Each row of a before or after table is a point. One or more steps were done to the points. Then noise was added and the rows were shuffled. The steps act on columns, c1 being the first. Name the steps. A step turns or swaps two columns, mirrors them in a line or flattens them onto one, adds a multiple of one to another, or multiplies or shifts one. Angles are multiples of 10 degrees, from the lower column toward the higher: turns from -170 to 170, lines from 10 to 170 but not 90. Use the fewest steps. Two steps may share a column if one is a turn and the other turns, adds or multiplies; they go together, in the order done. Otherwise the lowest column goes first.

Before, 11 rows:
50,51
-13,59
-35,-31
35,-29
-41,-14
28,-9
-58,10
-6,41
-9,31
5,-32
-54,-57
After:
4,-37
-5,33
3,-29
-3,21
-10,42
3,-14
7,-47
1,-7
-11,54
1,-25
-7,40
Steps: flatten c1 and c2 onto the line at 100 degrees

Before (9 x 4):
4,13,-20,23
-4,-14,5,14
9,-8,-60,-15
-16,-25,-26,1
-8,-54,-10,-13
-4,-4,46,-47
51,-27,-25,-32
-16,-46,4,-37
10,-9,-7,-15
After:
-17,-33,45,-8
-34,-5,38,52
-35,-36,30,-17
1,-2,36,-15
-15,-3,11,12
17,-13,2,-8
-46,-30,-34,-4
-10,30,51,7
24,21,8,4
Steps: swap c1 and c4; mirror c2 and c3 in the line at 160 degrees

Before, 12 rows:
12,-1,-32,31,-21,-3,19,11,56
-18,0,9,1,2,5,-4,-20,-6
-5,3,1,-1,-17,31,-1,-38,1
-33,-26,-53,15,24,2,19,5,-8
-18,17,10,14,8,29,-9,2,13
9,-20,4,21,-5,16,-3,-25,2
-37,-8,-58,-7,23,-33,19,0,24
19,-16,1,29,-13,-31,50,-6,40
-5,10,0,-2,-17,8,7,22,-11
-17,-10,6,0,-12,30,15,-11,17
-23,26,2,22,-15,28,6,-38,7
2,15,-3,-1,26,18,16,-26,0
After (12 x 9):
0,5,-1,-3,-17,7,11,21,-2
-31,-32,-53,14,23,2,3,6,2
4,-16,7,5,-11,28,9,-10,0
21,-17,5,21,-5,17,-13,-23,5
9,-10,-33,39,-20,-3,15,11,7
-16,2,9,2,3,6,-4,-18,0
1,21,9,16,8,28,0,1,2
14,6,-2,1,27,17,20,-27,-1
-1,-40,1,36,-12,-32,36,-7,6
16,1,-1,-3,-19,33,0,-39,0
-60,-17,-58,-4,23,-34,12,-1,0
-4,19,3,23,-16,28,18,-38,3
Steps: add 0.7 times c6 to c1; turn c2 and c7 by 30 degrees; flatten c4 and c9 onto the line at 10 degrees

Before, 12 rows:
-29,-8,-24,-7,13,-5,-14,-16,15,17,-3,-11
14,5,0,0,-38,-29,24,-3,2,-29,12,5
-7,1,-6,-30,15,-3,4,-14,5,-6,-11,18
23,-17,-24,41,-19,6,35,22,24,-29,23,31
6,-3,-9,-10,1,14,-10,-16,-12,34,-15,-5
-9,24,22,4,-18,-21,58,13,-12,-32,21,-2
11,26,-9,32,13,-28,20,-8,41,20,12,16
0,-4,-4,3,27,5,-26,-32,-1,0,-7,-7
4,-25,-17,6,-7,-13,28,-17,-27,-13,-16,7
8,35,-39,23,4,-7,10,1,15,-2,5,9
-8,-10,8,-3,-14,-27,11,13,-35,-23,11,22
-20,15,-7,15,5,5,-18,-26,18,18,-30,10
After:
14,-2,1,-11,9,15,-4,-18,-10,54,12,-4
18,-24,7,9,-28,-12,9,-17,-10,-19,13,6
-1,16,11,14,19,5,-4,-25,7,29,35,11
-4,-7,35,-8,18,-6,3,-16,21,26,13,-11
10,28,3,33,-10,-29,22,-7,23,33,-15,15
28,36,26,22,-7,-5,6,1,-9,-2,-9,9
8,7,-6,0,-39,-29,-19,-4,-1,-45,-15,4
-13,-10,1,-1,-16,-27,-7,14,-30,-37,-6,21
-27,23,-6,3,-59,-20,14,12,-30,-52,-17,-2
5,-5,1,2,36,6,11,-31,2,0,5,-8
25,-16,12,40,-41,5,0,22,36,-48,-30,31
3,3,5,-30,5,-2,16,-15,5,-10,13,19
Steps: turn c1 and c11 by -160 degrees; turn c1 and c3 by 140 degrees; add -0.7 times c2 to c9; turn c5 and c7 by 60 degrees; multiply c10 by 1.6

Before:
14,-11,-26,-29,-3,-9,8,-24,25,-13,18,-25,-9,37,-32,-27,17,-20
-39,4,-9,-42,-15,-8,-37,14,34,-5,-20,3,2,13,-12,-32,-4,46
-56,1,-14,-33,-17,7,4,-14,2,22,4,22,-10,-25,13,-43,-22,58
11,-14,25,-20,-29,24,14,-18,44,45,8,18,16,-20,25,-17,-39,28
21,-36,-4,-24,-6,-20,43,-27,-10,-26,4,-24,-10,14,-60,-2,10,-10
-12,1,-7,-49,11,-40,0,39,-9,-23,6,-35,-2,38,-30,-34,19,-14
14,-14,-8,9,2,29,38,-40,-11,4,-11,-30,22,4,-47,1,-45,-8
-24,-31,-21,12,8,27,3,-51,-6,11,21,-37,32,-16,-58,23,-19,22
After, 8 rows:
-20,25,7,-20,-29,25,13,-18,39,41,-6,6,16,-7,-6,-16,-38,-29
26,-5,14,9,3,30,38,-41,-11,13,-1,19,21,-3,-8,2,-45,7
23,-16,-6,-28,-3,-10,8,-24,1,-1,26,18,-8,30,4,-28,16,-29
19,-43,23,-24,-6,-20,43,-27,-10,11,9,25,-11,11,-12,-1,10,5
-13,18,-16,-32,-17,7,4,-14,36,13,-10,-59,-9,-13,10,-43,-21,16
39,-12,9,11,8,28,4,-51,10,31,1,-18,32,1,-7,24,-19,11
37,-18,9,-50,11,-40,0,39,-13,-15,20,-6,-3,25,-5,-33,18,3
5,-2,-2,-42,-16,-8,-39,14,45,-7,-2,-40,2,-2,-1,-32,-5,-13
Steps: turn c1 and c12 by 100 degrees; turn c2 and c10 by -50 degrees; flatten c3 and c15 onto the line at 150 degrees; multiply c18 by 0.7; turn c9 and c18 by -60 degrees; flatten c11 and c14 onto the line at 50 degrees

Before:
-2,-30,18,23,-12,-18,-18,-46,-3,42,-25,40,-15,-10,-1,-36,-18,16,7,16,7,-4,-15,-42
5,-34,-1,31,11,3,1,21,-21,-21,-20,-8,-11,30,12,1,10,-4,5,16,3,-17,-21,-28
-25,8,-22,12,9,-3,-7,20,-18,-4,-11,-14,0,-13,5,6,-22,-13,4,19,-6,2,2,-56
19,36,-20,-10,20,-11,3,20,-16,22,25,24,-21,12,-36,-4,-1,0,29,-8,38,-14,33,7
-16,-26,32,5,-6,32,13,-41,27,39,3,34,-10,22,-8,-15,-8,6,1,-5,32,16,-2,-51
22,60,10,9,-2,9,-10,5,-27,0,34,-1,-11,19,-34,16,-4,13,52,-1,1,12,24,21
14,36,-7,32,17,-5,12,-1,-25,-8,36,-20,-13,-26,-21,15,11,17,28,6,24,-19,58,26
29,59,-15,9,33,9,4,5,-2,-26,43,-4,-17,-23,-46,-3,2,-21,35,14,7,-12,14,36
6,-7,8,-9,-1,5,-27,26,11,-29,4,-6,2,6,10,-18,-17,21,-3,-5,5,-14,8,-23
10,-28,8,-3,1,-43,1,-11,12,-3,-15,-25,2,22,26,20,-6,-11,-13,1,-6,-7,-19,-33
34,41,19,1,49,10,7,20,-14,12,10,-1,0,-15,-4,-2,-5,0,48,5,18,8,32,16
17,51,7,8,-11,-1,13,41,4,10,27,8,4,-13,-23,8,29,-6,34,26,9,-12,31,27
15,-52,0,-3,-1,0,7,-47,-30,58,6,28,20,-8,-37,-26,46,14,-20,8,-27,21,14,-37
-5,-3,12,39,17,-9,-29,9,-4,-1,-14,12,21,3,-1,12,-4,-16,-17,-20,2,-13,-5,-33
After, 14 rows:
-15,-27,33,6,-5,-23,10,-41,27,41,3,35,-11,22,-7,-15,-8,5,1,-4,32,-31,-2,-50
7,-8,8,-11,0,-19,-28,27,9,-29,4,-6,1,5,10,-17,-17,21,-3,-6,6,7,8,-23
29,57,-16,9,32,-25,2,4,-2,-27,42,-3,-17,-22,-47,-4,2,-21,34,14,7,5,16,35
34,41,19,0,49,-5,7,20,-14,13,11,-2,-1,-14,-3,-1,-5,1,47,6,17,-14,33,16
13,37,-7,33,18,-13,12,-1,-24,-9,37,-21,-12,-26,-21,16,11,15,28,4,25,18,58,25
6,-36,-2,31,11,-19,1,22,-21,-20,-19,-8,-13,29,10,2,10,-4,7,17,3,11,-21,-28
9,-29,8,-2,2,47,2,-10,11,-2,-15,-25,1,23,25,20,-5,-11,-12,2,-6,34,-20,-34
17,-51,0,-3,-3,22,6,-46,-30,58,5,29,21,-6,-38,-25,48,14,-20,8,-27,-16,14,-37
-24,7,-21,12,9,7,-7,21,-20,-6,-10,-12,0,-14,4,6,-22,-12,6,18,-7,-2,3,-55
-2,-29,19,23,-12,18,-17,-45,-4,43,-24,42,-16,-9,-1,-36,-18,17,7,17,6,14,-14,-41
-4,-3,11,38,17,-2,-29,8,-4,-1,-16,12,21,3,0,13,-3,-17,-17,-21,1,17,-7,-33
20,37,-18,-11,20,-1,4,21,-14,22,24,23,-20,12,-37,-5,-1,-1,28,-9,38,17,34,8
18,51,7,9,-9,-13,13,39,3,9,27,8,4,-15,-24,9,30,-6,32,26,8,11,30,28
21,59,10,9,-2,1,-10,5,-27,0,35,0,-11,19,-37,17,-3,13,52,-2,0,-16,24,21
Steps: turn c6 and c22 by -140 degrees; multiply c6 by 1.6

Before (9 x 64):
-6,19,-5,4,4,2,7,10,-1,19,-14,7,10,-8,-30,6,-10,-7,-9,0,-4,-4,16,13,-17,-5,-7,-1,37,0,13,-5,10,5,7,2,-11,-5,1,-5,-3,20,6,7,-9,6,7,-18,8,17,5,-4,-9,15,6,-12,17,-2,-39,4,-12,-15,-3,1
-9,-10,-4,-2,5,7,-1,8,-13,1,6,5,9,-10,6,3,10,3,-8,13,2,-3,-5,5,4,-11,-3,-7,-3,-6,3,-8,0,-8,-3,11,-11,1,-10,6,-2,17,-6,-2,-13,7,5,0,2,-9,2,-3,-15,-3,9,10,-6,-1,4,-4,-8,9,-2,2
31,-11,-16,0,8,2,3,-4,-15,10,-10,6,5,4,6,3,-2,5,-2,11,-4,22,-4,-2,4,-12,4,-7,2,-2,-10,6,8,9,6,20,12,-3,-11,-16,0,18,-4,-10,-3,13,-5,5,-15,-5,4,22,-6,-3,2,5,12,5,4,-5,23,-14,-3,-24
-12,-10,0,-7,-4,-2,-1,3,-8,-5,16,7,10,-4,2,0,9,-9,-6,1,-3,-7,-6,-6,-9,2,24,11,-6,-1,-2,14,7,-3,2,7,-10,-3,1,-12,0,19,3,-7,-2,14,3,4,6,-1,-11,4,5,-1,-3,-3,-4,5,10,-5,-4,0,-6,-4
-9,-10,3,0,6,-5,-9,-30,-5,-1,-11,1,9,-7,4,2,1,-5,-4,23,-4,-4,5,-5,-12,-14,-4,-7,-6,-6,-4,-13,-2,-5,-21,12,-1,-5,2,-17,-6,17,1,28,-13,4,-4,-3,0,-9,2,-3,6,27,5,-9,3,-7,5,0,-12,10,-4,2
-6,-8,-9,-3,-13,10,11,-1,-8,-8,-12,-6,-19,-9,8,-7,6,-2,2,-1,0,11,0,11,-39,-11,-1,8,2,7,5,8,9,-7,-1,10,8,-8,5,-15,-4,9,-3,-10,-15,1,3,-20,1,-9,8,0,-1,7,12,-10,17,7,0,21,8,4,-1,-7
-4,-9,-7,-9,5,10,-9,16,-12,-7,4,-17,4,-7,7,9,8,-2,-2,0,1,15,-2,-12,10,-15,-2,2,-1,-5,13,-8,8,5,-7,-2,-6,1,-1,-17,-2,5,-6,-6,-12,-10,-12,-12,-1,7,7,7,3,-4,-17,8,6,9,7,2,-2,-12,8,-10
11,-7,6,-11,-1,7,-7,8,-8,-4,2,7,7,13,6,-3,2,-4,-1,3,5,-4,-4,0,8,-14,-3,-4,17,-2,0,-12,-1,-9,-12,-2,7,-2,4,0,-10,14,4,-4,-1,9,3,6,8,9,3,-4,4,-4,13,-11,-7,2,10,-1,-13,11,8,-2
-6,-7,-4,-11,8,5,-7,19,-10,7,1,3,-24,-8,6,2,-34,-2,6,3,20,-7,-1,-11,10,-14,-3,4,-7,30,2,0,10,-3,-12,0,-4,-5,5,-5,-24,-17,3,-7,12,8,-10,4,7,-8,0,-2,-6,-3,5,-10,-1,14,7,9,-10,3,-4,2
After, 9 rows:
31,-11,-16,-1,8,1,2,-5,-21,11,-9,5,6,4,6,3,-1,-8,-2,11,-4,22,-9,-2,5,-12,10,-8,1,-3,-8,5,7,8,6,-30,-9,-3,-5,-16,-2,27,-4,-11,-4,14,-5,5,-15,-6,5,-4,-5,-4,1,6,12,5,5,-5,23,-15,-3,-26
-12,-10,-1,-8,-4,-1,-1,4,2,-7,16,5,10,-3,3,0,9,10,-7,1,-4,-7,12,-6,-9,3,60,11,-6,0,-3,13,6,-3,2,-8,0,-3,1,-13,1,29,3,-7,-1,14,2,4,5,-1,-11,0,4,-2,-2,-2,-3,5,10,-4,-3,-1,-6,-5
12,-8,5,-11,-2,7,-6,9,-9,-3,5,8,7,13,6,-3,1,-1,0,3,5,-5,-4,-1,8,-14,-8,-4,17,-1,1,-12,-2,-10,-13,3,-8,-2,3,-1,-10,24,5,-4,-2,9,3,5,9,9,3,1,3,-5,14,-10,-7,3,12,-1,-14,9,7,-2
-10,-10,-4,-2,4,5,-1,8,-8,1,0,5,9,-10,7,3,9,7,-8,13,3,-4,13,5,4,-11,-7,-7,-3,-6,4,-7,-1,-8,-3,-7,2,1,-3,5,-2,27,-6,-2,-13,6,4,0,1,-8,2,10,-22,-3,9,10,-6,0,4,-5,-9,8,-2,4
-9,-10,2,1,7,-5,-10,-31,-17,-1,-1,0,8,-7,4,2,2,-11,-4,24,-5,-5,-2,-6,-12,-13,-10,-8,-7,-6,-3,-13,-1,-4,-20,-6,6,-6,0,-17,-6,27,1,30,-13,4,-4,-4,0,-10,1,10,-2,28,6,-9,2,-7,4,0,-11,9,-4,2
-3,-10,-7,-10,4,9,-9,17,-9,-6,4,-17,3,-8,7,9,7,2,-3,-1,0,15,6,-12,11,-16,-5,3,-2,-5,13,-6,9,5,-7,-3,3,1,-2,-18,-2,15,-5,-6,-12,-10,-12,-13,-1,7,8,-6,8,-4,-18,8,5,9,8,2,-2,-12,7,-10
-5,18,-5,4,4,1,7,10,-17,19,-2,6,9,-7,-29,5,-10,-17,-9,1,-3,-4,0,13,-17,-5,-17,-2,38,-1,12,-7,10,6,7,1,21,-4,1,-6,-2,29,6,7,-8,5,7,-18,8,18,6,3,-12,15,5,-12,17,-1,-40,4,-12,-15,-1,1
-7,-9,-8,-4,-13,10,11,-1,-19,-8,-6,-6,-19,-9,9,-7,5,-11,3,1,0,10,-7,11,-39,-10,-2,8,1,7,6,9,9,-6,-1,-7,-3,-8,2,-15,-4,19,-4,-11,-15,1,3,-20,1,-10,9,6,-6,7,12,-8,18,8,-1,20,7,5,-1,-8
-6,-6,-5,-12,9,6,-6,19,-10,7,2,4,-23,-8,5,2,-35,0,6,3,21,-9,3,-9,11,-14,-8,6,-8,31,3,0,10,-1,-12,1,1,-4,1,-4,-22,-7,3,-7,13,7,-10,4,7,-7,-1,2,-8,-3,5,-9,-1,13,8,10,-9,3,-4,2
Steps: turn c11 and c18 by 60 degrees; add 1 times c18 to c9; turn c23 and c37 by 120 degrees; multiply c27 by 2.5; turn c36 and c52 by 140 degrees; add -0.7 times c52 to c53; multiply c39 by 0.4; shift c42 by 10
